Rows are points. To make a cloud, some directions were put in groups of two or more. Within a group, all points are equally far from the middle, so they leave a hole (a ring in 2 directions, a hollow ball in 3). The other directions are filled evenly. Then the cloud was stretched, turned, moved and blurred a little. How many holes are there, and how many directions does each take, smallest first?

Cloud:
[[ 0.28  0.21]
 [-0.15 -0.47]
 [-0.43  0.21]
 [-0.14  0.23]
 [ 0.15 -0.26]
 [ 0.13  0.05]
 [ 0.21  0.46]
 [-0.41 -0.13]
 [ 0.00  0.11]
 [-0.10 -0.65]
 [-0.12  0.25]
 [-0.12 -0.08]
 [-0.46  0.32]
 [ 0.34  0.00]
 [ 0.27 -0.23]]
Holes: 0

Cloud (14 x 2):
[[-0.20  0.37]
 [-0.39  0.19]
 [ 0.33 -0.13]
 [-0.41  0.11]
 [-0.41  0.15]
 [-0.41  0.13]
 [-0.26  0.34]
 [-0.29 -0.22]
 [ 0.01  0.38]
 [ 0.14 -0.31]
 [-0.40 -0.05]
 [ 0.11 -0.31]
 [ 0.35 -0.09]
 [ 0.10  0.36]]
Holes: 1 (2)

Cloud, 21 rows:
[[ 0.03 -0.26 -0.20]
 [-0.26 -0.40 -0.21]
 [-0.42 -0.39 -0.11]
 [-0.51  0.19 -0.09]
 [-0.30  0.24  0.28]
 [-0.14 -0.33  0.32]
 [-0.29 -0.25 -0.31]
 [-0.41  0.10 -0.28]
 [-0.42  0.02 -0.31]
 [ 0.05  0.26 -0.04]
 [-0.23  0.37  0.07]
 [-0.50 -0.08  0.29]
 [-0.45  0.14  0.27]
 [-0.54 -0.06 -0.20]
 [-0.12 -0.01 -0.35]
 [-0.25  0.09  0.38]
 [-0.18 -0.19  0.40]
 [-0.38 -0.37  0.25]
 [ 0.13 -0.09 -0.14]
 [-0.52  0.12  0.20]
 [ 0.05 -0.29 -0.16]]
Holes: 1 (3)

Cloud (31 x 4):
[[ 0.11  0.46 -0.05  0.14]
 [ 0.06  0.12  0.61  0.24]
 [ 0.32  0.34  0.30  0.11]
 [ 0.41 -0.04 -0.32  0.25]
 [ 0.12 -0.39  0.06  0.10]
 [-0.10  0.36  0.18  0.48]
 [ 0.19  0.27  0.18 -0.05]
 [-0.36  0.02  0.50  0.19]
 [-0.38 -0.19  0.04 -0.10]
 [-0.25  0.37 -0.19  0.01]
 [-0.36  0.10 -0.20  0.19]
 [ 0.40 -0.30 -0.03  0.17]
 [ 0.06 -0.13  0.58  0.07]
 [-0.02  0.36 -0.13 -0.30]
 [-0.40  0.14 -0.14  0.28]
 [ 0.02  0.13 -0.13 -0.36]
 [-0.40  0.13 -0.42  0.24]
 [-0.59 -0.09  0.32  0.11]
 [-0.44  0.28  0.10 -0.03]
 [ 0.06  0.34  0.33  0.39]
 [-0.03 -0.28  0.20  0.37]
 [ 0.31  0.38  0.15  0.14]
 [-0.15  0.38 -0.15  0.15]
 [-0.05 -0.04  0.36  0.31]
 [-0.16  0.20 -0.24 -0.38]
 [-0.43  0.48  0.28 -0.11]
 [-0.19  0.24 -0.05 -0.41]
 [ 0.01  0.09 -0.33 -0.10]
 [-0.30  0.51  0.15 -0.05]
 [-0.42  0.58  0.04 -0.04]
 [ 0.30  0.30 -0.22  0.57]]
Holes: 0

Cloud (56 x 6):
[[ 0.14  0.44 -0.06  0.15 -0.11 -0.01]
 [-0.51 -0.15 -0.02  0.30  0.18 -0.02]
 [-0.02  0.24  0.02  0.02  0.03  0.60]
 [-0.40 -0.15 -0.12  0.29  0.27 -0.10]
 [-0.25  0.35 -0.08 -0.23  0.32  0.24]
 [ 0.31  0.08  0.06  0.16  0.30  0.33]
 [-0.20 -0.34  0.40 -0.30 -0.23  0.35]
 [-0.44 -0.68  0.09 -0.30  0.16  0.04]
 [-0.63 -0.10 -0.13 -0.34  0.10  0.23]
 [ 0.08 -0.23 -0.29 -0.03  0.47  0.24]
 [-0.14 -0.47 -0.54  0.00 -0.16  0.03]
 [ 0.23 -0.16 -0.23  0.15  0.35  0.30]
 [ 0.37  0.02 -0.23  0.26  0.05  0.06]
 [-0.12  0.15  0.61 -0.23  0.10 -0.12]
 [ 0.01 -0.78  0.12 -0.18  0.02  0.06]
 [ 0.06 -0.10  0.12 -0.53  0.21  0.22]
 [-0.59 -0.05  0.20  0.24  0.06  0.15]
 [ 0.09  0.12  0.05  0.13  0.49  0.22]
 [ 0.00 -0.57 -0.41 -0.15 -0.12 -0.19]
 [-0.37 -0.04 -0.03 -0.49  0.11  0.37]
 [ 0.31 -0.42  0.15 -0.33  0.14  0.04]
 [ 0.20 -0.23 -0.09  0.27  0.30  0.28]
 [-0.51 -0.21 -0.41  0.02 -0.11 -0.09]
 [-0.08  0.13 -0.12 -0.31  0.45  0.12]
 [-0.04 -0.67 -0.17 -0.27  0.26  0.12]
 [-0.11 -0.26  0.03  0.29  0.41  0.21]
 [ 0.29  0.21 -0.08  0.05  0.21  0.43]
 [-0.15 -0.16  0.12  0.38  0.03 -0.31]
 [-0.12 -0.52 -0.45  0.00  0.08  0.34]
 [-0.10  0.38  0.48  0.05  0.11 -0.10]
 [ 0.17 -0.40  0.20  0.21 -0.20 -0.30]
 [-0.12 -0.28  0.26 -0.14 -0.56  0.08]
 [-0.16 -0.38  0.21 -0.23  0.18 -0.46]
 [-0.45 -0.60 -0.12 -0.32  0.12  0.27]
 [-0.60 -0.35 -0.18 -0.28  0.16  0.27]
 [-0.28  0.00  0.50  0.00 -0.04  0.42]
 [-0.18  0.11 -0.36 -0.27 -0.33  0.13]
 [-0.15 -0.03 -0.04  0.16 -0.17  0.57]
 [-0.43 -0.17 -0.23 -0.21  0.09  0.53]
 [-0.33  0.39  0.07 -0.04  0.21  0.36]
 [-0.02 -0.11  0.34  0.01 -0.40  0.35]
 [ 0.01 -0.70  0.26  0.04 -0.13  0.11]
 [-0.20 -0.11  0.06 -0.54  0.04  0.38]
 [ 0.25  0.01  0.50 -0.15  0.00  0.26]
 [ 0.14  0.34 -0.14  0.18  0.05 -0.15]
 [ 0.18 -0.16  0.20 -0.49  0.07  0.21]
 [-0.14  0.13  0.06 -0.46 -0.12 -0.25]
 [-0.23 -0.18 -0.24  0.00  0.51 -0.01]
 [-0.18 -0.69  0.27 -0.20  0.22 -0.04]
 [ 0.14 -0.40  0.22  0.13 -0.19 -0.39]
 [-0.19 -0.63 -0.29 -0.19 -0.30 -0.14]
 [-0.10  0.09  0.38 -0.07 -0.50 -0.08]
 [-0.46 -0.37  0.29 -0.06 -0.37 -0.28]
 [-0.20 -0.35  0.26 -0.42 -0.21  0.36]
 [ 0.21 -0.11  0.01 -0.33 -0.16 -0.34]
 [ 0.35 -0.10  0.38 -0.24 -0.14  0.14]]
Holes: 3 (2, 2, 2)

Cloud:
[[ 0.49  0.31 -0.15 -0.05  0.30 -0.04]
 [-0.41  0.02  0.43 -0.23 -0.03  0.05]
 [ 0.32  0.55 -0.35 -0.42  0.48  0.31]
 [ 0.28 -0.17 -0.16  0.18 -0.21  0.22]
 [ 0.25  0.43 -0.18  0.41  0.17  0.38]
 [-0.29 -0.26  0.15 -0.03 -0.15  0.04]
 [-0.13  0.39 -0.06 -0.35  0.22  0.08]
 [ 0.47  0.14 -0.15  0.23 -0.01  0.07]
 [ 0.07  0.28 -0.04  0.55 -0.08 -0.11]
 [ 0.49  0.02  0.24 -0.12  0.35 -0.19]
 [ 0.21  0.01  0.30 -0.07 -0.46  0.15]
 [ 0.12  0.68  0.17 -0.08 -0.02  0.36]
 [-0.32  0.33  0.48 -0.04  0.15 -0.30]
 [ 0.31 -0.12 -0.44 -0.05 -0.13  0.10]
 [ 0.07 -0.31 -0.10  0.21 -0.14  0.34]
 [ 0.22 -0.39  0.10 -0.41  0.27  0.01]
 [ 0.18 -0.33 -0.21  0.23  0.10 -0.32]
 [ 0.48  0.19  0.20  0.02  0.07 -0.01]
 [ 0.20 -0.50  0.06  0.30  0.17 -0.06]
 [ 0.31  0.12  0.13 -0.02  0.46 -0.29]
 [-0.25  0.12  0.26 -0.32 -0.12  0.22]
 [ 0.55 -0.26 -0.15 -0.10  0.17  0.40]
 [ 0.10 -0.09  0.15  0.52 -0.22 -0.19]
 [-0.22  0.57 -0.06 -0.19  0.02 -0.35]
 [ 0.11  0.21  0.48  0.10  0.05 -0.38]
 [ 0.20  0.58 -0.38  0.22  0.10  0.33]
 [-0.03  0.39  0.18 -0.32  0.09  0.47]
 [ 0.08 -0.33 -0.01  0.28 -0.11 -0.20]
 [-0.33  0.21 -0.39 -0.32 -0.13  0.00]
 [-0.07 -0.13  0.14 -0.34  0.29  0.31]
 [-0.30 -0.13 -0.05 -0.27 -0.26 -0.21]
 [-0.18  0.12 -0.21 -0.68  0.52 -0.22]
 [-0.10  0.39 -0.24  0.17  0.15  0.29]
 [ 0.67  0.41 -0.14 -0.44  0.14 -0.08]
 [ 0.38  0.67  0.04 -0.35  0.20  0.12]
 [ 0.27  0.25  0.04 -0.05  0.02 -0.37]
 [ 0.05 -0.23  0.24  0.38 -0.03 -0.41]
 [ 0.47 -0.06 -0.17 -0.08  0.11 -0.11]
 [ 0.09  0.10 -0.44 -0.33  0.60  0.37]
 [ 0.43 -0.06  0.12  0.12 -0.18  0.24]
 [ 0.44  0.13  0.25 -0.06  0.19 -0.16]
 [ 0.50 -0.16 -0.09 -0.29  0.15  0.00]
 [-0.04  0.46  0.19 -0.49  0.24  0.14]
 [-0.41 -0.25  0.39 -0.32  0.12 -0.16]
 [ 0.05 -0.19  0.19 -0.25 -0.19 -0.03]
 [ 0.23 -0.04  0.46 -0.67  0.20  0.55]
 [ 0.58  0.19  0.02  0.00  0.19  0.07]
 [-0.13  0.16 -0.44 -0.33  0.37  0.11]
 [ 0.36 -0.33 -0.16  0.31  0.36 -0.16]
 [ 0.32  0.45 -0.09 -0.06 -0.13 -0.24]
 [-0.13  0.63 -0.05 -0.48 -0.07  0.11]
 [ 0.29 -0.24 -0.26 -0.31  0.11  0.13]
 [-0.10  0.08 -0.51 -0.21 -0.26  0.24]
 [ 0.25  0.02 -0.30 -0.16 -0.36  0.14]
 [ 0.11  0.61 -0.16  0.25 -0.05  0.22]]
Holes: 1 (2)
